Each row of a before or after table is a point. The points were changed in one or more steps. Then noise was added and the rows were shuffled. The steps act on columns, c1 being the first. Write out the steps. A step turns or swaps two columns, mirrors them in a line or flattens them onto one, adds a multiple of one to another, or multiplies or shifts one. Angles are multiples of 10 degrees, from the lower column toward the higher: turns from -170 to 170, lines from 10 to 170 but not 90. Use the fewest steps. Two steps may share a column if one is a turn and the other turns, adds or multiplies; they go together, in the order done. Otherwise the lowest column goes first.

Before:
[[-15  -5 -14]
 [  2  16   4]
 [ 28  15 -11]
 [ -8   3  60]
 [ -6  14  -6]
 [-17   6   2]
 [  5  -9  22]
 [ 11   7  17]
 [ -1   9   6]
 [ 15  10 -14]
 [-11  17 -19]]
After, 11 rows:
[[ 53   3 -33]
 [  2  14  -4]
 [ -2  -4  21]
 [ 13  -9 -17]
 [ 12   6  12]
 [  6   8 -20]
 [-19   9  -2]
 [  5   8  -4]
 [-27  14 -13]
 [ -6  16  23]
 [  1  15   9]]
Steps: turn c1 and c3 by -130 degrees

Before:
[[ 40  40 -22  -8  -2 -20]
 [-10  -5 -21  15 -15 -58]
 [  8   8  -6  -3   2  35]
 [ 13 -30  41   6 -44 -28]
 [ 27 -16 -28   1  10   5]
 [-25   2 -25 -25 -15  13]
 [ -5   2  32  -4   5 -10]
 [ 25  11  16 -51 -30  -4]]
After, 8 rows:
[[ 26 -16  28   2 -12  24]
 [-25   1   9 -25 -28  32]
 [-10  -4   7  16 -26 -38]
 [ 14 -30 -58   7  -8  -8]
 [  9   9   7  -4  -3  55]
 [ 27  11 -33 -50 -12  15]
 [ -5   2 -20  -5  23   9]
 [ 40  40  15  -7 -16   0]]
Steps: mirror c3 and c5 in the line at 70 degrees; shift c6 by 20

Before, 11 rows:
[[ -4 -24  42  22  16  29  32   0 -23]
 [-14  53   5 -15 -15 -36  -4  -5 -20]
 [-27   1  12  -8 -18  -4  -7   3  28]
 [ 23 -35  28  13  26  12  -5  16   0]
 [-13  13  -1  -3 -24 -31 -16 -40 -14]
 [-24  34 -18 -29 -21 -39  -4 -43   1]
 [ 26  -1  13  12  -2  38  13  -2  -1]
 [ 15  -2  40  51  17  16  13  -3   9]
 [  8 -37  -6  32  13   7  28  25  16]
 [  8 -11  17 -15   6 -20  25 -14  28]
 [ -7 -10   5  12  41  19   6  -3  14]]
After (11 x 9):
[[-17  50   5 -15   9 -36  19  -5 -19]
 [  8 -34  17 -15  -4 -19  38 -14  27]
 [ 14 -53  43  23  10  29  42   0 -23]
 [-27  27  -1  -4   4 -31 -22 -41 -15]
 [-25   7  12  -8  19  -3 -12   2  29]
 [ 21 -14  41  51  -8  15  21  -3   9]
 [-27  34 -18 -28  16 -40  10 -43   2]
 [  7 -14  14  13 -25  38  21  -1  -1]
 [ 14 -60  -7  32  -3   6  30  25  16]
 [ 36 -14   5  12  21  20   5  -3  15]
 [ 32 -26  27  13 -13  12 -27  15  -1]]
Steps: turn c1 and c5 by -70 degrees; multiply c7 by 2; turn c2 and c7 by 30 degrees

Before, 12 rows:
[[ 10 -19   4   7   8 -12  -9 -11  -6  11  -6  23]
 [  9  16 -37  -2  27 -10  57   5 -31  -7 -23 -31]
 [-13  -5   7  14 -23 -12  33   2  22 -21  13  18]
 [  0  21 -24  -7  45 -23  11   4  25   4 -10 -45]
 [-16 -53 -16  15  41 -34 -20   8  -3  -3 -25 -41]
 [-12   7   8   2  32  -8   8  48 -39 -57 -39  29]
 [-20 -28  24  -1 -19   2  11  10  21  31  -7  14]
 [  8 -25  22  45  14  -3  37 -31  -5 -16 -12 -37]
 [ -6  10   6  -6   9 -60  24  -3  -7  12 -18   4]
 [  6   2   5  13  21  -9 -21  48  -3  23  34 -17]
 [ -8  26 -21  12 -18  -4  12  34  13  10 -26   2]
 [-44  10  15  32  51 -22 -33   1 -13   8  52 -33]]
After:
[[  8  16 -38  -3  28 -31  39   6  -9  -6 -23 -31]
 [ -5   9   7  -5   8  -7   4  -1 -60  13 -18   4]
 [  6 -25  22  46  13  -7  17 -33  -4 -15 -12 -37]
 [  9 -19   5   6   8  -6 -30 -11 -10  12  -5  22]
 [ -8  25 -20  12 -16  13  -8  34  -4  10 -26   2]
 [-13  -4   7  13 -23  22  14   2 -12 -22  13  17]
 [-16 -54 -16  15  42  -3 -40   8 -34  -4 -25 -41]
 [  1  22 -25  -6  44  25  -9   5 -24   2 -10 -45]
 [-20 -28  24  -2 -19  22  -8  11   2  30  -9  14]
 [-42   9  14  32  52 -13 -56   1 -22   8  51 -33]
 [-12   7   8   2  32 -38 -12  48  -8 -56 -41  29]
 [  5   4   6  14  21  -3 -42  47  -8  22  34 -18]]
Steps: swap c6 and c9; shift c7 by -20
